Each row is a point. Each copy is the shape, with its points in the same order, turned, moved and blurred by noise. Some copies are also mirrored. Which?
(in the rows, 128 means zero)

Shape, 9 rows:
[[143  71 132]
 [126 221 165]
 [146 105 108]
 [ 12 141 116]
 [145 161 120]
 [132 180 171]
 [146 127  87]
 [107 166 173]
 [175 103  82]]
Copy 1 (9 x 3):
[[146  59 163]
 [171 207 167]
 [155  89 136]
 [ 30 165 118]
 [168 136 139]
 [167 170 175]
 [156 106 106]
 [123 172 180]
 [193  74 113]]
Copy 1 is: only turned
Copy 2:
[[ 64 112 135]
 [165 217 177]
 [102 124 118]
 [199  78 198]
 [134 170 124]
 [131 195 179]
 [127 127  96]
 [138 171 189]
 [ 94 125  75]]
Copy 2 is: mirrored
Copy 3, 9 rows:
[[ 70 124 150]
 [205 204 157]
 [ 97 144 116]
 [205  55 135]
 [142 173 121]
 [169 186 165]
 [110 150  90]
 [174 158 176]
 [ 79 156  88]]
Copy 3 is: mirrored

Shape (9 x 3):
[[100 108 101]
 [ 79 110 170]
 [ 66  90 189]
 [158  74 125]
 [199 188  91]
 [ 81 154  51]
 [164 118 146]
 [104 167 113]
 [150 122  90]]
Copy 1 (9 x 3):
[[101 113 109]
 [ 81  97 174]
 [ 73  75 191]
 [146  63 104]
 [223 177 104]
 [ 92 181  76]
 [167  93 148]
 [133 160 135]
 [145 120  90]]
Copy 1 is: only turned
Copy 2:
[[ 98 103  81]
 [ 56 101 140]
 [ 43  81 159]
 [150  58 124]
 [201 175 111]
 [ 98 153  34]
 [155 100 141]
 [101 169 103]
 [153 109  89]]
Copy 2 is: only turned
Copy 3:
[[ 73 107  89]
 [ 76  86 166]
 [ 65  61 178]
 [143  88  93]
 [133 204  74]
 [ 33 138  50]
 [153 126 124]
 [ 72 158 113]
 [122 128  68]]
Copy 3 is: only turned
Copy 4, 9 rows:
[[ 94 110 112]
 [ 80 104 174]
 [ 73  96 198]
 [148  69 113]
 [193 177  76]
 [ 71 158  57]
 [164 116 136]
 [101 162 116]
 [144 108  76]]
Copy 4 is: only turned

Shape, 7 rows:
[[119 111   7 127]
 [182  52 174 157]
 [151 127 147 120]
 [131 127 180 139]
 [149 124 178 142]
 [114 130  99 175]
 [ 83 104 121 140]]
Copy 1, 7 rows:
[[ 46 100  55 104]
 [149  53 198 156]
 [137 122 163 104]
 [176 129 166 124]
 [163 124 179 130]
 [119 130 100 153]
 [157 105  91 119]]
Copy 1 is: mirrored
Copy 2 (7 x 4):
[[ 73 130  16 122]
 [140  34 155 194]
 [141  98 158 133]
 [124 105 177 149]
 [128  90 173 147]
 [ 77 134 122 161]
 [ 69  99 137 128]]
Copy 2 is: only turned

Shape, 7 rows:
[[145 113 124  60]
 [130 127 145 168]
 [214 121 186 102]
 [141 152 100 176]
 [217  55 189  98]
 [119 147 149 173]
 [115 147  78 164]]
Copy 1, 7 rows:
[[136 122  95  79]
 [116 130 105 190]
 [106  96  11 132]
 [145 168  98 195]
 [130  31  22 134]
 [103 150 106 188]
 [165 186 132 172]]
Copy 1 is: mirrored
Copy 2, 7 rows:
[[121 157 122  68]
 [104 109 115 173]
 [105  59  58  92]
 [140 126 104 202]
 [119  43 121  73]
 [ 92 123 111 195]
 [140 169 126 192]]
Copy 2 is: mirrored
Copy 3:
[[129 120  64  75]
 [120 123 147 150]
 [178 153 148  54]
 [149 126 120 186]
 [175  98 160  23]
 [111 138 148 162]
 [130 111  94 192]]
Copy 3 is: only turned

Shape, 10 rows:
[[141 152 139 137]
 [208 149 187 202]
 [159 164  60  84]
 [125 139 184 183]
 [179  85 162 198]
 [119 150 158  45]
 [ 99 156  89 121]
 [ 95 162 132 131]
 [112 170 154 143]
 [104 110 195 191]]
Copy 1:
[[156 137 141 123]
 [210 114 189 197]
 [185 180  68  81]
 [130 114 183 162]
 [165  88 137 210]
 [152 102 130  33]
 [123 175 102  98]
 [117 155 143 102]
 [133 147 166 114]
 [102  91 178 174]]
Copy 1 is: only turned
Copy 2 (10 x 4):
[[164 143 134 141]
 [243 182 152 196]
 [127 115  47 119]
 [171 162 189 155]
 [213 111 179 202]
 [144 134 121  34]
 [ 91 127 113 130]
 [115 148 132 128]
 [141 170 146 134]
 [156 146 227 159]]
Copy 2 is: only turned
Copy 3:
[[152 152 113 147]
 [225 148 130 227]
 [162 150  71  62]
 [143 132 148 206]
 [194  77 128 209]
 [144 178 168  64]
 [110 143  88 104]
 [114 159 127 130]
 [130 172 129 156]
 [128 112 165 213]]
Copy 3 is: only turned

Shape:
[[150 140 163 120 134  73]
 [  7 111 152  69  98 131]
 [149 147 173 143 115 113]
 [191 103 119  85  89 128]
 [188 121 102 119 112 127]
 [173 141  82 103 123  82]
 [152 161 150 146 136 139]
 [125 119 108 126  68 107]
 [142 128 129 108 108  85]
 [172 100 131 143 144 117]]
Copy 1:
[[119 123 155 108 133  75]
 [179 218 130 130  30 120]
 [ 99 124 179 123 126 114]
 [102  75 118  72 100 145]
 [ 98  80 115 100 137 148]
 [105 101  80  99 153 112]
 [108 134 173 125 154 141]
 [ 88 121 105 133  82 127]
 [111 120 120 107 116  98]
 [132  76 147 136 142 129]]
Copy 1 is: mirrored
Copy 2:
[[107 128 180  63 108  91]
 [109 140  43 127  96  28]
 [122 146 182 105 101 102]
 [154 110 138  58  67 161]
 [120 115 151  74  95 179]
 [ 80 124 145  35  99 154]
 [122 165 172 108 125 127]
 [ 85 109 121 107  64 131]
 [100 115 150  65  80 109]
 [122 102 171  87 133 144]]
Copy 2 is: mirrored
Copy 3:
[[166 155 139 114 169  86]
 [ 34  58 161 100 130 102]
 [163 155 163 151 139 101]
 [210 110 128  90  98 121]
 [200 136 110 114 111 138]
 [178 158  81  83 124 119]
 [157 168 157 146 137 140]
 [142 115 106 127  91  94]
 [159 135 118 103 134  92]
 [197 127 113 142 156 135]]
Copy 3 is: only turned

Shape (12 x 6):
[[ 67 135 103 150 116  65]
 [187 123 133 113  92 156]
 [ 95 100 125 205 169  64]
 [ 85 172 110 165 146  62]
 [198 153 172 102  50 145]
 [161 118 209 104  73 155]
 [ 81  99 124 168 104  70]
 [ 88 104 102 116 152  91]
 [101 137 148 137 167 100]
 [ 77 133 152 124 130  78]
 [187 161 191 112  74 146]
 [150 169 177 123  50 226]]
Copy 1 (12 x 6):
[[142 165 113 182 178 106]
 [161 137 124 128  43 125]
 [ 95 112 173 164 188  94]
 [ 95 174 125 154 181 110]
 [168 191 129 132  16 127]
 [173 192 180 129  40 152]
 [130 136 162 207 162 110]
 [166 139 139 150 179 139]
 [130 158 158 124 162 134]
 [148 196 162 163 162 126]
 [141 206 158 107  32 128]
 [133 200 135 131  12 219]]
Copy 1 is: mirrored
Copy 2 (12 x 6):
[[ 95 110 103 164 108  43]
 [154 123  91 134 125 190]
 [111 136 132 217 170  51]
 [129 152 117 161 107  32]
 [156 149  31 116 117 186]
 [106 159  61 102 154 197]
 [ 71 110  93 195 140  73]
 [108  83 136 143 142  68]
 [119 153 131 133 156  83]
 [ 96 138 102 123 144  62]
 [155 175  50 111 130 182]
 [111 189  86 111  66 226]]
Copy 2 is: mirrored

Shape (12 x 8):
[[134 201 116 132 117  99 132  99]
 [173 102 105  66 113  95 100 106]
 [ 40 156 130 101 172  96 175 213]
 [ 80 128 169 123 177 163 203 177]
 [171 133 121 113 107 130  83 128]
 [158  57 100 181 152 141 119 130]
 [ 99 160  99 114 126 142 154 134]
 [117 130 116 115  88 135  87 108]
 [131 148 112 118 135 135 145 112]
 [169 162 133 131 127 121  56  65]
 [156 118 121 154 122 140 145 181]
 [111  66 161 180 125 123 190 170]]
Copy 1:
[[108 123 154  85 122  76  81 106]
 [139  70 103  92 110 174 106 112]
 [ 47 143 165 155 143  94 143 228]
 [107 164 187 171 168 110 191 167]
 [148  93 129 134  92 142  87 102]
 [169 129  64 190 141 121 139 111]
 [ 71 142 140 136 140 113 119 113]
 [112 104 132 149 133 147  67  91]
 [118 139 138 115 137 114 119 104]
 [175 134 131 104 110 132  41  82]
 [139 104 131 178 102 101 151 128]
 [144  89 131 204 185  82 175 148]]
Copy 1 is: only turned
Copy 2 (12 x 8):
[[155 132  60 104  87 115 144 165]
 [180  70 144 104 121 120  75 175]
 [ 72 183 126   7 148 165 134 137]
 [121 199 149  52 134 164 151  68]
 [158  89 130 146 124 150 120 175]
 [140 110 146 166 181  96 120  89]
 [113 133  95  82  96 150 117 116]
 [118 100 134 137  86 127 116 159]
 [149 123 100 108 101 132 110 123]
 [179 128 105 176  93 101 104 190]
 [137 108 133 119 162 159 158 113]
 [119 130 177  89 172  95 194  70]]
Copy 2 is: only turned

Shape, 11 rows:
[[184 130 146 109 131  75  80 199]
 [198  89 121  88 175  98 131 161]
 [187 157 128 179 146 127 150 145]
 [ 72  47  60 141  90 142  73  87]
 [156  88  94 165 120 126 160 200]
 [173 105 163 137 178  68 161 189]
 [158 128 101 148 163 164 150 189]
 [ 73  93   7  97  86 112  63  98]
 [139 116 116 102 145  61 164 170]
 [120 129 142 152 181 145 154 192]
 [ 91  85  93  92  70 157 134 117]]
Copy 1:
[[175 144  55 128 137  94 153 183]
 [189 110  85  93 188 130 108 170]
 [163 135 110 173 160  95  75 106]
 [ 90  41 127 104  97 208 173  89]
 [113  75 104 162 149 117  77 166]
 [158 129 115 109 200  60 113 181]
 [131 127 110 171 174 147  69 155]
 [ 82  64  55  71  80 227 144  82]
 [121 124  95  67 166  99  99 158]
 [117 155 141 156 188 135  98 161]
 [111  82 146  92  71 195 105 131]]
Copy 1 is: mirrored
Copy 2:
[[167 118 188 134 137 138  22 144]
 [201  89 150 119 173 115  81 151]
 [189 159 154 147 117 169 130 123]
 [ 90  29  69 198 106 114  99  66]
 [156  89 138 152  93 154 121 183]
 [170 140 183 139 172 113 103 194]
 [163 118 120 115 127 187 122 161]
 [100  51  44 151  71  78  56  58]
 [152 118 157 113 132  80  98 164]
 [118 135 135 116 157 174 131 176]
 [ 95  32 125 124  92 120 125  83]]
Copy 2 is: only turned
Copy 3, 11 rows:
[[225  74 122 143 110 135  89 144]
 [227  91 112 163 156 148 164 124]
 [189 174 127 175 101 160 128 136]
 [ 36  86  88 190 187 142 113  96]
 [154 103 130 207  75 163 168 134]
 [230 102 183 173 117 121 149 134]
 [156 143 130 166 103 200 172 161]
 [ 41 100  29 153 189 101 125 122]
 [180 102 145 144 116  87 171 137]
 [159 133 191 155 113 189 164 170]
 [ 80 102 101 142 131 148 149  63]]
Copy 3 is: only turned
Copy 4 (11 x 8):
[[137 177 124 140 115  92 154 221]
 [151 119  80 109 154 108 179 194]
 [134 138 152 184 157 152 182 140]
 [161  92  98 122  87 179  14 123]
 [174 167 101 157 165 197 147 169]
 [176 179 122 127 188  99 184 164]
 [121 140 128 145 188 187 155 177]
 [106 106  40 135  60 163  16 137]
 [140 183  78 114 150 112 158 143]
 [129 166 147 116 206 162 143 153]
 [132 129  96  81  80 202  96 121]]
Copy 4 is: mirrored
